Each row is a point. To make a cloud, some directions were put in groups of two or more. Within a group, all points are equally far from the middle, so they leave a hole (a ring in 2 directions, a hollow ball in 3). The other directions are filled evenly. Then the cloud was stretched, turned, moved and blurred a little. Count the holes, and give their numbers of directions, smallest first.
(in the rows, 128 means zero)

Cloud:
[[123  80]
 [137 187]
 [ 75 113]
 [180 131]
 [ 72 147]
 [136  80]
 [148  85]
 [108 186]
 [167 168]
 [152  86]
 [ 74 114]
 [156 178]
 [111 187]]
Holes: 1 (2)

Cloud (19 x 3):
[[ 71 105 102]
 [133  49 156]
 [149  83  99]
 [145 169 183]
 [ 84 183 145]
 [165 115 122]
 [173 143  93]
 [ 93 112 173]
 [ 77 105 151]
 [ 98  87 159]
 [142  99  85]
 [163  68 134]
 [112 143 109]
 [ 67  83  92]
 [ 97 167 199]
 [197 140 162]
 [195  74 120]
 [172 133 135]
 [163  63 150]]
Holes: 0

Cloud, 29 rows:
[[ 69  91  66 170]
 [158 168 110 129]
 [ 62 149 107 160]
 [148  83 135 186]
 [173  95 112 142]
 [ 76  91 134 179]
 [113  73 152 109]
 [ 94 177 142 160]
 [113 117  54 147]
 [190 102 137 136]
 [102 120 198 180]
 [100 133 197 186]
 [130  66  98 147]
 [ 92 155 167  86]
 [104  76 149  97]
 [121 130 197  99]
 [137  97  64 115]
 [182 136 108 156]
 [ 38 123 139 143]
 [112 132  61 148]
 [105 114  45 140]
 [ 86  81 132  71]
 [137 144 115  75]
 [ 35  98 138 138]
 [108  75 133  85]
 [135 116  91  75]
 [ 75  96 169 153]
 [ 90  85 172 136]
 [ 85  58 101 158]]
Holes: 1 (3)

Cloud, 86 rows:
[[ 46 130  68 160  85 165 173  86]
 [146 142 158 191 145 135 102  57]
 [ 98 173  92 126 170 158 164 117]
 [183  97 146 151 201  73 130 143]
 [162 115  80 193 162 127 141 190]
 [126 176 107 136 212 139  94 166]
 [125  85  73 225 173 140 120  93]
 [169 110  98 179 124  69  94 195]
 [ 43 109 100 111  98 161 120 116]
 [100 154 111 162 170 148  65 153]
 [ 81 118  67 140 132 107  87  84]
 [125 157  73 103  57 150 149 145]
 [126  92 174 145  63 158  80 121]
 [132 152 164 171 149 188 118  55]
 [140 173  72 173 136 167  90  88]
 [133 115 134 226  83 115 115  98]
 [144 189  97 147 166 164  66  76]
 [174 134 150 134 219 111 109 174]
 [152 130  73 117 138 168  89 233]
 [ 99 115 104 114 168 134  65 109]
 [ 47 115 104 147 179 140 178  61]
 [186 123 192 113 166 144  94 163]
 [109  77 102 136 102 179 169  74]
 [145 165 198 154  87 185 155 138]
 [146  66 169 140 158 122 147  62]
 [ 93 113  36 144 156 152  92  98]
 [ 95 131  55 180 164 138 150  69]
 [104 103 163 171  87 109  95  76]
 [139 144 142 161 116 143  40  94]
 [116 120 120 127 163 135 193 150]
 [137 178 152 117 142 113  86 154]
 [169 117 147 121 200 139 112 185]
 [ 99 117  73 133 100 161  52 141]
 [138 116 125 142  92 168  86  67]
 [145  96 155  90 113  86 119 117]
 [152 162 174 184 219 146  76 139]
 [ 74  64  56 124  96 165 183 115]
 [155 132 158 200 180  74  98  90]
 [116 150 179 192  74 188 135 107]
 [115 130 109 207 167 140 125 147]
 [145 104  60  92 191 141 126  72]
 [139 103 179  88 131  83 136 125]
 [115 181 182 133 142 143  58 116]
 [133 171 164 162 211 141  63 149]
 [182  58  99 185 114  74 121 173]
 [131 133 177 157 202 152  43 119]
 [194 104 158 157 172 161  56  89]
 [ 97  73  86 103 152 148 197  76]
 [140 134 150 192 164  79  72 100]
 [133 123  51 127 189  75 128 167]
 [158 124  30 106 123 168 110 167]
 [ 99 151 157 104 123 163 104  28]
 [159 129 161 205 201 106  88  64]
 [124 123  71 100  79 170 182 135]
 [116 152 193 151  78 111 127 129]
 [182 117  99 218 147  89 138 121]
 [149 159  65  89 208 106 120 135]
 [131 144 185 166 102 109 128 140]
 [150 117  50 105 184 161 138 154]
 [205 154 127 151 130 126 109 122]
 [166 206 132 114 165 134  74 103]
 [ 75 130 157 142  71 121  94  92]
 [ 93 116 191 170 153 142 163  36]
 [ 94 141  80 147 143 107  73  93]
 [135 153 100 101 131 182 179 132]
 [127 112 105  73 151 161 152  58]
 [113 162 104 117  57 108 130 134]
 [128 149 122 188 205 143 108 151]
 [149 131 175 124 106 139 116 196]
 [105 130 207 128 130 141  79  72]
 [ 84 148 145 156 136 122 113 148]
 [186 188 100 143 173 136  97  94]
 [132 160 105 169 153 172 161 130]
 [144  93 150 152  93 179 113  80]
 [212 128 123 116 194 189  97 101]
 [124 172 131  50 114 154 124 148]
 [108 150 100 129 172  84 123 151]
 [ 92 117  79 172  85 143 140  46]
 [112 151 160 166 185 152 167  47]
 [119 112 187 115 157  74 177 126]
 [112  66 131 194 124 122  94 126]
 [129  71  68 199 140 170 124 105]
 [137 112 126 148 148 139 183 158]
 [ 92 128 145 190 135 138 171 120]
 [102  77  44 103  65 130 185 100]
 [114  45 126 163  97 148 166 128]]
Holes: 2 (2, 3)

Cloud (100 x 9):
[[169 122 110 140 197 165 169 149 112]
 [163  47  62 167  57 125 112 161 143]
 [135 104 133  77 124  99 123 150 140]
 [143  56  70 156  88 133 101 173 135]
 [ 87 140 120 113  99 133 235 127  99]
 [ 96  87 136 145  93  98 142  94  52]
 [148 119 107 208 126  75 111 144  88]
 [115  93  92  85  65 180  65 130  86]
 [122 125  89  68 180 120  98  92 123]
 [148 178  92 174 158  83 143 137 129]
 [115 132  73 104 199  97  79 104 124]
 [135 188  56  41 157 144 174 129 128]
 [ 75 134 151 161 132 155 162 140 173]
 [ 60 183 170 184  96 117  99 106 113]
 [162  87  69 119 191  70 123  93 137]
 [135 164 156 129 216 167 122  77 107]
 [120 168  72 105 138 169 200 112 162]
 [156 183  64  74 173 133 168 121 175]
 [203  56  72 101 158 112  94 127 126]
 [ 89  98 202 132 118 161  66 148  94]
 [181 129  33 135 116  89 102 142  96]
 [161 133  32 168  97  73 104  95 115]
 [190 108  46 131 118  67 109 107 183]
 [133 145  58 129 127 223 215 127 124]
 [133 166  69 169 105 106 107 164 204]
 [129  13 115 149 154 131 152 138 122]
 [141 162 103 106 132  74 132 101 180]
 [100 149 130 145  81 128 119  87  84]
 [ 94 133 142 135 166 150  50  97 140]
 [208 128 142 179 123 173 106 136 103]
 [206 153 153 209 101 103 124 113 164]
 [143 153 106 130 178 128  10 121 131]
 [127  50  95  56 153 165 109 143  70]
 [159 177 105 102 132 125 143 183 107]
 [ 86 114 158  93 127 149  90 152 102]
 [ 68  79 123  70 155 172 120 154 149]
 [175 157  46 170 116 125 129 144 127]
 [173 125  70 134 108 104  69  78  93]
 [ 88 122 183 143 113 135  84  82 113]
 [ 93 135 126 137 133 195 135 202 127]
 [180  23 101 118 103 180 116 148 130]
 [143 193 142 156 135  83 109 118 104]
 [134 138 111 132 157 168 181 194 198]
 [ 81 132 110 104 123 101 147 106 107]
 [177 152 143 189  88 196 110 178 129]
 [156 129 129 185  72 101 187 176 128]
 [147  65 127  52 168 183 135 179 142]
 [118 182  49 106 169 141  94 115  75]
 [ 78 198 137 126  86 149 135 150 164]
 [146  78  69  95 160 125 100 169  81]
 [105 119  99 127  87 169  90  82  71]
 [182 135  88 116 154  60 133 124 189]
 [146 115  68 173 138 124 202  87 144]
 [149 140  89 112 146 107 166  73  98]
 [123 126 144 217 105  86 151 160  68]
 [150 103  97 191 120 212 137 111  80]
 [124 142  64 151  70  78 114 107 190]
 [117 106 153 111 101 126 137 190 168]
 [ 93  59 136 160 151 203 159 106  91]
 [118  67  88 165 114 162 184  99 135]
 [ 80 184 141 183  66 173 123 162 138]
 [134 127  78  95 204  90 103 123  92]
 [122 191 152 141  92 128 126 141  57]
 [176 147 125 160 107 176 152 174  80]
 [192 133  92 163 122 157 150 141  52]
 [193 168 111 130 138 151 113 158  95]
 [167 203 115 140 108  94 100 122 133]
 [103 113  97 121  87 175 105 166  29]
 [157 126  45 139 137 179 175 184  89]
 [100 112 104 148 160 104 192 182 227]
 [135 103  78 139 153 150  92 187  75]
 [129 162 163 159 142  73 139 145  92]
 [196  68 117 122  99 141 195 135 112]
 [ 74  52  83  83 150 171 153 157  90]
 [145 141 113  85 181 142 109  85 140]
 [ 94  96 150 216 119 162 113 116 109]
 [ 54 142 134 174 140 197 185 145  79]
 [126 148 125 117 135 169 184  69 121]
 [162  77 157 191 127 136 149 141 123]
 [148  74 113  74 153 202 146 191 173]
 [137  42  85  82  91 173  90 170 126]
 [ 76  88  98  92 120 125 102 171  91]
 [168  63 115 119 186  88  95 140 138]
 [ 65 153 151 225 106 123 143 186 134]
 [174  90 101 158  98 174 143  70 154]
 [ 73 135  53 146 126 145  40 118  93]
 [ 68 186 129 179 145 148 147 119 123]
 [201  72  92 115 173 114 148  87  96]
 [184 179 101 140  62 125 135 122  59]
 [154  55 127 197  86 145 162 131 129]
 [152  84  94 145 211  75 140 104 131]
 [ 99 107  99 160  38 149 154 160  88]
 [ 69  88 179 179  92 115 115 153 108]
 [129 202 115  85 128 158 208 107 129]
 [115 171 125 126 153 133 141  90  42]
 [ 96  87 130 125  96 124 118 171 232]
 [134 138  44 143 100 138 116 148 187]
 [149 177 112 179 161 118 129 103 100]
 [ 94 113 112 150 131  97 124  63 111]
 [ 52 129 116 141 106 156 160 168  75]]
Holes: 1 (3)

Cloud (92 x 9):
[[188 135 152 132  93 202 133 150 164]
 [157 117 113 157 151 189 132 118 184]
 [117  71  93 112  87 138 124  74  56]
 [126 195 182  90 153 119 192  89 103]
 [173  91 204 126  38  98 158  90 115]
 [137 163 165 136 147 202 150 156 148]
 [196 102 120 160 103 165 103  91 119]
 [ 72 180 109  97 139 168  99 140 192]
 [172 117 129 142  35 160 141  72 173]
 [116 152 172 124  95 198 137 157 144]
 [138  97 207  95 119 199 155  40 150]
 [135 100 148 136  77  80 145 124 191]
 [124 112  59 112 158 153 165  73 128]
 [188 124 159 122  81 146 170  99  93]
 [103  73  78 170 168 146 128 135  92]
 [ 94 127  61 112  87 174 161 121 111]
 [226 144 182 115  73  92 104  87 161]
 [106 129 185 123 188 103 155 133  92]
 [152 106 174 133 180 187  99  75  80]
 [179  90 106  78  94 122 127  83 166]
 [122  75 104  94  62 142 116 122 118]
 [111 179 149 157 139 117 143 110 152]
 [190 141  83 154 153 150  82 155 108]
 [146  99 163  74 172 148  74  77 151]
 [ 55 161 121 128 136 160 148 126  95]
 [129 102  78 106  87 141 164 158 148]
 [111 110  96 113 121 124 134 137 210]
 [ 82 112  53 126  43  97 179 177  53]
 [100 141 113 101 104 179 123 156 190]
 [149 130  58 106 128 114 126 116  94]
 [ 49 143  85 126 133 150 156 139 107]
 [142 182 120  81 169 131 102 132 130]
 [160  95 160 104 109  28 145 119 156]
 [109 111 134 146  92 148 176  57 111]
 [128 200 101 149 111 121 119 180 173]
 [199 105  93 148 113 246 135  71 126]
 [195 151 118 147 148  81 124 122 111]
 [142 129 126  74  88 116 112  72 162]
 [ 83 148  87 111 190 167 111 159  77]
 [210  82 141 149  56 108 139 147 128]
 [159 159 206 110  33 121 159 134 105]
 [ 90 131 163  76 177  99 157 163  67]
 [105  89  95 108  79  65 165 104  52]
 [150 114 121 160 141 132  77 127 166]
 [125 150 195 104  90  99 132 114 129]
 [125  63 111 147 134 155 126  97  92]
 [127 153 153 112 179 101 137  77 124]
 [130 133 145  78  48 107  86 180 107]
 [140 133  36 113 126 121 117  75 152]
 [142 222 118 145 205 122 128 187 188]
 [127 142 121 135 137  46 147 174 157]
 [140 166 132 182 209  83 112 148 105]
 [119  94 120 198 107  95 139 153 193]
 [151 133 143 151  12  98 154 185  52]
 [233 166 181  68  84 165 148 142 122]
 [163  68 149  76  78  77 112 161  81]
 [163 122 174  92 153 122  82 100  63]
 [208 130 202 130 102  95 127 107 168]
 [121 191 156 138 173 122 120 125 123]
 [116 111 114 101 142 171 151 154 122]
 [142  82 101 103 135 114 129  78 109]
 [129 131 171  93  65 176 169 148 149]
 [117  63  86 133  87  98 123 137 164]
 [176 137 155 134  88  50 139 158 198]
 [122  65 198 149  90 129 150 135 123]
 [218 154 179 110 100 145 116 170 139]
 [180 192 162 135 157 154  89 139 123]
 [189 127  97 178  54 108  56  98 141]
 [125 159  79 104 120 149  82 151 104]
 [117 115  51 110  43 196 158 122 125]
 [165 151 137 169 175 119 111 182 211]
 [128  51 120 190  27 152 120 153 152]
 [151 126 141 152  99 108 138 168 220]
 [100 126 150 165 100 126 171 160 218]
 [132  83 229 152 158 120 199  90 144]
 [152 158 227 110  76 106 184 133 171]
 [ 82 114 101 118 151 235 152 108 162]
 [108 166 178  60 167 101 188 166 157]
 [ 97 167 104 123  12 122 185 162 171]
 [133 150  59 136 106  80 106 126  88]
 [105  69  67 149 156  58 151 152 137]
 [165 110  99  94  32 116  98 172 166]
 [129 148 149 112 181  94 148 129 202]
 [102  59 143 156  51  94 164 119 178]
 [103 132 140 159 119 117 117 146 149]
 [126  90  58 157 110 101 121  51 171]
 [145 131 120  84  76 160 138 127  89]
 [139  87 175 111  14 181 158 107 207]
 [135 111 195  99 151 163 118  93 176]
 [120  65 164 100 132  85 176  92  76]
 [231 133 120 130 101 147 103 100 134]
 [ 74 131 111 130 120 162 175 174 139]]
Holes: 0

Cloud, 93 rows:
[[144  81 147 155 207 114 155  82 147]
 [131 116 141 116 173 112 163 205 124]
 [139 152 127 105 156 114  93  95 113]
 [ 66  73 143 170 145 187 139 107 173]
 [161 161 114 113 131 113  90 130  37]
 [197 150  59  82 131 143  94 191 106]
 [148 146 188 182 198 156  96 128 181]
 [ 86 138 100  73 155 102 113 153 126]
 [121 161 151 195 196 152  88 126 116]
 [187  79 147 191  49 179 106 145 137]
 [144 136 225 180 193 183 129 180 137]
 [171  89 171 160 182 125  77  87 172]
 [144  58 162 133 146 178  93 198 112]
 [ 99 112  79  68  90 159 120 153 106]
 [117 102 181 151 169 156  53 163 161]
 [123 139  55 131 116  90 141  95 152]
 [126 132 135 161 236 177 110 141 121]
 [111 156 166 112 150 121 179 167 147]
 [218 124 113 141 164 121 119  54 110]
 [150 152 164 113 126 196 172 111  86]
 [174 143 174  95 155 176  73 117 175]
 [ 98 115 151 176 135  99  69 158 153]
 [ 92 177 158 142 186 122  83 124  59]
 [ 75 183 133 156 144 196 188 173  84]
 [103 115 182 186 139 159 147 133 105]
 [151 106 123 174 121  48 114 117 207]
 [158 140 195 148 183 110 147 132 104]
 [154  91 153  88 159  97  95 108  82]
 [ 52 150 120 163 175 183 140 111 165]
 [ 58 105 130 170 126 200 143 125 109]
 [161 121 190 194 184 138 196 138 225]
 [151 130 162  99 176 150  64 164  52]
 [150 190 110 104 140 122  57 131  55]
 [136 144 183 104 167 109 207 104 164]
 [123 153 154 154 102 151  77 102 137]
 [108 131 138 187 157 188 143 202 103]
 [116 115 177 166 182 162 193  76 180]
 [160  79 200 187 160 143 178 138 124]
 [134  64 207 169 137 190 194 128 135]
 [109 118 159 115  95 125  96 218  85]
 [101 139 183 183 104 140 196 140 164]
 [144 129 137 111 125 124 170  95 166]
 [103 105 120  97  98 144 166 136 150]
 [ 92 178 152 166 173 164 106 102  77]
 [106  89 170 164 110 127  98  95 177]
 [154  36  87  99 146 132 144  94  73]
 [ 57 180 193 151 159 128 157  74 137]
 [134 107  85  50 160 105  95 167 114]
 [138  81  94 115 144  97 176 104 162]
 [152  75 140 148  76 138 141  99  70]
 [130 104 127 193 205 182 143 144  98]
 [159  91 112 153 117 186  89 188 126]
 [184 111 124 174 181  55 104 143 153]
 [125 166  98 194 170 105 110 160 102]
 [163 100 160 122 142 217 172 142  96]
 [144 139 133 142 214 106  72 165 153]
 [173 101 207  73 164 133  75 128 113]
 [113  68 132  55 197 165 132 128 120]
 [119 117 190  97 191 150 152  48 128]
 [199 119  98 134 164 130 125 102 105]
 [ 17 184 166 148 190 182 148  82 112]
 [135 129  65  86 181 130 137 132 103]
 [183 167 149 195 100 175 144 113 126]
 [122  92 119  69 172  91  88 181  89]
 [181  74 136 114  90 122  68  59 170]
 [131 147 118 148 145 118 183  76  47]
 [159 127 143 138 178  84 128 202 193]
 [135 198 188 164 109 160 149 163  82]
 [158 166 110 118 109  88  74 152  38]
 [165 129  30 113 213 107 118 119 103]
 [ 84 159  51 204 135 133 102 151  97]
 [102 108 174 149 103  96 126 136 158]
 [128 113 134 108 132  91  58 218 173]
 [104 120 181 145 159 135 139 191  98]
 [176 131  88 104  91 125  70 148 139]
 [ 85 180 133  88 166 174 145 104  84]
 [165 117 149 168  75  74 110 138 227]
 [191  80 197  72 139 123 104 135 131]
 [129 157 177 140 113  54 109 158 118]
 [137 128 166 105 119 170 114  94 129]
 [157 140 130 143 110 114 183 118 152]
 [105 139 104 194  95  80 111 132  58]
 [ 88 165 170  88 158 157  94  85  80]
 [182  93 132 133  67 183  75 132 101]
 [136 136 240 158 136 118 152 130 137]
 [ 91 152 158 179 123  92 181 107 161]
 [186 114 179 112 169  98 137 143 176]
 [109 151 123 176 102 103 105 140  71]
 [ 95 176 166 117 148 142 121 138 111]
 [ 85  93 115 139 116 169 158 171 220]
 [168 103 133 133 178 176 159  35 122]
 [106  79 125  80 158 170  94 110  74]
 [118 154 215 155 143 168 136 155 189]]
Holes: 0

Cloud, 92 rows:
[[107  90 115 127 217 141 105 192 136]
 [150 209 110 153 196 183 166 160 200]
 [108 132 184 169 121 151 206  99 100]
 [218 126 169 187 142 133 124 176 133]
 [129 122 111 169 155  91 210 115 136]
 [143 162 136 181  99 116  90 181  97]
 [120 144 173 165 185 154 169 103 179]
 [190 147 158 195 180  79 141  64  69]
 [162 125 160 174 168  65 167  68 167]
 [ 84 143 169 172 113 114 126 200  99]
 [107 142 215 165  96  76 194  78 106]
 [117  67 143 150 114 163  94 138  88]
 [112 111 213 140  53 137 122 175 152]
 [ 47 139 183 167 191 122 120 137  74]
 [165 161 121 155  96  83 125 131 121]
 [111 125 113 127 193  72 117 166  67]
 [107 117 180 199  61 161  72 138 108]
 [132 132 115 161  77  29 122 111  93]
 [146  67 172 163 202 156 122 141  96]
 [144 165 203 136  96 143 153 164 120]
 [117 152 226 135  72 150 141 148 125]
 [103 107 168 181 127  53 114 162  91]
 [105 125 147 125  56 114 102 159  55]
 [ 57 187 181 167  77 105 137 181 150]
 [117 170 191 102 158 100  88 162 153]
 [179 175 175 164 141 125 121  88  89]
 [132 114 136 127 123 109  84 167  73]
 [128  97 113 109 138  82 143 196  64]
 [100 110 148 108 174  61  93 143 105]
 [221 177 163  98 192 180 155  73 207]
 [140 114 211 151 183 102  59 142  71]
 [ 68 131 215 146  89  78 157  76  96]
 [ 79 118 120 123 136 129 152 176  51]
 [150 104 171 146 170 118  90 187 158]
 [167 163 154 145 111  82 106 143 151]
 [107 147 196 172 111 124 156 184  55]
 [136 136 165 203 144 141 128 139  88]
 [130  88 138 108 163 131 116 118 195]
 [215  97 131 124 109 140 166 107  79]
 [122 135 101 102 120  78 151 136 103]
 [151 122 143 128 129 113 165 182  89]
 [116  85 151  86 118  98 142  96 141]
 [153 136 122 196  90  65 104 138  90]
 [138 139 152 149 117  94 105 131 115]
 [101 108 147 147 119 179  97 153 122]
 [161 128 235 154 126 124 124 153 136]
 [ 84 116 171 159 192 153 164 125  89]
 [167 146 162 108  99 125 163 147 100]
 [113 109 138 113 176  63 104 107 157]
 [176 191 152 121 160 158  74  85  80]
 [ 80 138 181 103 213 135 128 181 115]
 [101 146 224 140 129 110 151 200  65]
 [112 125 148 135 163 145 120 114 161]
 [163 139  92 133 161  85 112 106 175]
 [165 146 195 169 214 117 119 167 111]
 [129 147 167 137  74  68 106 113 144]
 [139 103 174 161 190 105 170  85 159]
 [150 164 166 113  90 130 129 181 149]
 [114 120 174 125  68 138 153 142 143]
 [137 120 148 212 123 145 181 141  59]
 [144 172 179 176 141  98 184 100 109]
 [122 120 100 171 181  81 150 127 113]
 [ 91  99 213 175  73  51 152 115  76]
 [100 135 155  85 120 146 132 102  70]
 [ 73 147 178 172  75  70 146 146 110]
 [117  97 198 141 122 125  89 165 115]
 [102 148 155 128 123  97 214 162 125]
 [107  94 188 164  85 166  64 173  69]
 [196 151 195 158  78 115  96 141  81]
 [188 150  96 128 153 114 150 124 162]
 [152 109 129  54 220  89 202 133 152]
 [185 138 215 162 124 137 203 114 128]
 [101 115 211 177 125  71 173 122 135]
 [ 93 120 106  59 114 158 116 117  88]
 [ 91 116 204  85  88 126 146 123  98]
 [153 165 195 176 142  91 143 144  64]
 [125 158 130 136 200  77 165 125 166]
 [163 123 117 180 154  23 133  98  88]
 [151 155 190 117 170 156 183 186 143]
 [117 201 206 142 183 105 150 151 147]
 [140 117 126  97 187 119 208  56  93]
 [137 118 110 162 152 136 133  76 134]
 [212 110 123 184 147 207  82 139 138]
 [216 115 126 157 231 133 156 132 113]
 [192 146  90 140 141 127 111  53 141]
 [ 79 129 192 190 142 124 103 144  49]
 [173  91 108  93  98 170 116 184 132]
 [161  86  77 162 188 119 139 154 110]
 [ 74 159 166 127 113 161 167 104 104]
 [130 114 179  90 108 232 147 201 113]
 [190  79 149 101 201  82 153  84 113]
 [145 117 218 148 149 150 219 131 148]]
Holes: 0
